Each row of a before or after table is a point. The points were changed in one or more steps. Then noise was added and the rows were shuffled. The steps act on how far a point lies along the listed directions, d1 being the first. Name the steps. A step turns or swaps two directions, mirrors them in a line or flattens them onto one, adds a multiple of one to another, or multiplies one. Angles are multiples of 10 degrees, from the lower direction toward the higher: turns from -170 to 170, lines from 10 to 170 but not 90. Use the fewest steps. Two steps may share a direction if one is a turn and the other turns, adds or multiplies; they go together, in the order done. Otherwise the lowest direction goes first.
In the rows, 128 means zero.

Directions:
(1): 93	168
(2): 88	93
Before:
104	133
110	140
110	53
98	131
134	78
114	92
76	161
144	48
After, 8 rows:
149	98
109	119
109	107
202	102
106	105
71	99
186	74
172	108
Steps: turn d1 and d2 by 60 degrees

Directions:
(1): 160	186	144	159
(2): 169	135	71	102
Before, 11 rows:
183	99	20	74
121	154	159	144
134	77	77	48
133	121	113	116
85	106	110	122
84	132	157	151
101	54	69	71
125	143	145	173
139	128	97	140
111	115	102	101
141	176	158	162
After:
137	167	95	137
133	169	131	139
126	119	77	104
170	210	177	152
93	77	122	104
131	143	141	137
114	100	113	100
128	193	217	211
181	221	135	171
113	84	102	129
116	130	135	159
Steps: turn d1 and d2 by -150 degrees

Directions:
(1): 124	125	54	188	171	122	150	121	161
(2): 89	192	144	154	108	72	110	168	151
(3): 99	104	191	173	144	148	104	84	172
(4): 163	188	131	108	178	179	90	143	152
(5): 180	152	146	192	79	163	158	137	112
Before (10 x 9):
98	135	75	152	188	146	71	151	154
129	116	81	159	157	138	122	117	135
136	74	122	102	132	150	119	104	119
68	107	95	142	142	76	139	158	154
124	84	117	163	70	92	192	113	86
114	118	130	205	86	121	146	114	130
103	169	69	117	129	103	130	177	136
91	181	45	205	170	96	126	159	200
72	200	65	74	177	48	106	178	157
104	130	172	187	155	142	132	113	162
After, 10 rows:
150	94	102	140	143	162	128	106	114
91	115	104	45	190	101	107	117	130
147	99	21	210	170	161	169	111	167
158	108	92	204	128	191	122	136	115
149	116	161	93	117	162	101	126	116
96	98	160	176	160	137	141	97	156
189	222	48	191	147	151	164	174	143
139	155	51	148	129	140	153	163	130
75	90	103	120	164	109	108	93	150
137	144	84	140	192	163	123	154	168
Steps: turn d1 and d2 by -50 degrees; turn d4 and d5 by 120 degrees

Directions:
(1): 172	138	179	120	73	150	175	172	98	117	76	155
(2): 113	139	185	63	114	99	67	126	181	111	121	160
(3): 158	100	124	86	105	59	165	66	118	128	108	81
Before (9 x 12):
89	144	175	93	139	104	72	151	191	125	128	155
147	122	99	147	133	138	159	99	104	141	116	78
136	118	71	143	141	121	156	89	93	137	143	90
178	143	133	143	90	169	208	138	84	134	96	122
99	128	173	39	115	70	53	82	187	111	123	156
175	112	128	141	88	127	183	136	121	135	92	93
133	127	97	151	155	99	166	114	103	162	130	83
112	105	125	120	132	127	142	95	123	118	134	132
135	154	113	178	121	173	138	175	133	133	116	143
After, 9 rows:
128	122	86	148	161	82	159	95	108	163	140	71
149	155	126	173	104	172	153	177	120	132	103	145
200	113	149	134	60	131	209	148	107	130	64	102
107	102	119	123	136	124	137	89	129	122	139	126
74	133	162	57	139	88	27	92	198	114	146	165
131	110	54	136	151	103	152	65	101	141	154	75
148	119	95	141	132	125	162	88	106	140	113	69
75	147	165	105	150	116	53	159	200	124	139	161
216	146	170	135	45	175	247	158	60	128	55	134
Steps: multiply d1 by 2; add -0.3 times d2 to d3

Directions:
(1): 132	99	34	140	131	80	150	109	167	134	61	101	84	140	172	113	96	112	164	166
(2): 164	77	139	179	137	155	121	109	196	96	125	109	106	131	19	150	145	113	136	154
(3): 184	112	127	179	167	113	142	174	164	196	113	180	195	131	139	133	119	109	154	71
(4): 129	178	152	65	173	111	113	150	165	93	133	145	153	118	138	162	151	66	200	186
Before (11 x 20):
133	87	137	167	93	160	125	89	111	116	145	113	102	126	76	129	127	179	58	92
118	147	134	118	115	126	119	109	131	120	145	107	120	126	112	130	129	127	135	160
120	140	160	108	129	140	115	122	96	101	152	113	132	121	122	130	153	120	135	141
140	117	86	148	135	111	142	135	165	142	78	128	126	119	146	137	109	105	150	131
160	80	61	188	136	121	151	107	162	144	81	120	113	145	118	123	110	134	148	108
115	119	127	151	98	135	126	105	104	126	127	115	118	128	119	114	129	152	86	124
117	152	167	130	133	158	116	135	119	128	147	126	133	126	117	140	133	125	132	144
134	133	165	123	134	132	114	128	126	114	154	132	149	131	100	127	143	130	129	119
144	108	148	165	141	141	129	156	114	168	121	150	158	126	110	126	113	144	100	88
135	113	80	141	127	108	140	125	122	144	95	119	121	124	177	95	100	129	134	116
114	123	139	136	120	138	125	117	102	127	135	121	117	138	132	114	126	142	81	101
After (11 x 20):
104	126	102	128	117	118	138	135	86	154	96	125	115	128	173	110	95	153	103	121
129	155	184	136	137	166	112	147	119	131	159	139	149	122	106	147	142	130	128	129
121	102	53	135	114	104	143	95	131	112	80	85	78	126	168	92	100	129	134	151
137	141	175	120	137	133	112	140	117	125	162	147	162	131	109	124	144	134	127	105
130	95	99	157	125	123	134	104	136	127	99	108	95	144	131	112	114	128	101	125
140	90	77	177	112	110	144	105	143	141	82	110	107	139	125	112	114	130	111	137
165	58	41	201	120	97	155	100	160	166	69	120	97	141	143	116	85	152	110	95
146	142	152	141	135	128	120	124	149	139	150	129	147	128	90	135	132	120	139	136
142	130	183	132	142	156	111	134	116	106	163	130	156	118	83	141	164	116	135	123
112	139	89	118	119	110	139	134	135	138	87	126	121	120	172	129	111	113	137	132
136	99	8	158	132	81	165	108	134	163	50	120	99	152	213	102	81	138	156	117
Steps: add -1.5 times d4 to d1; turn d2 and d3 by 100 degrees
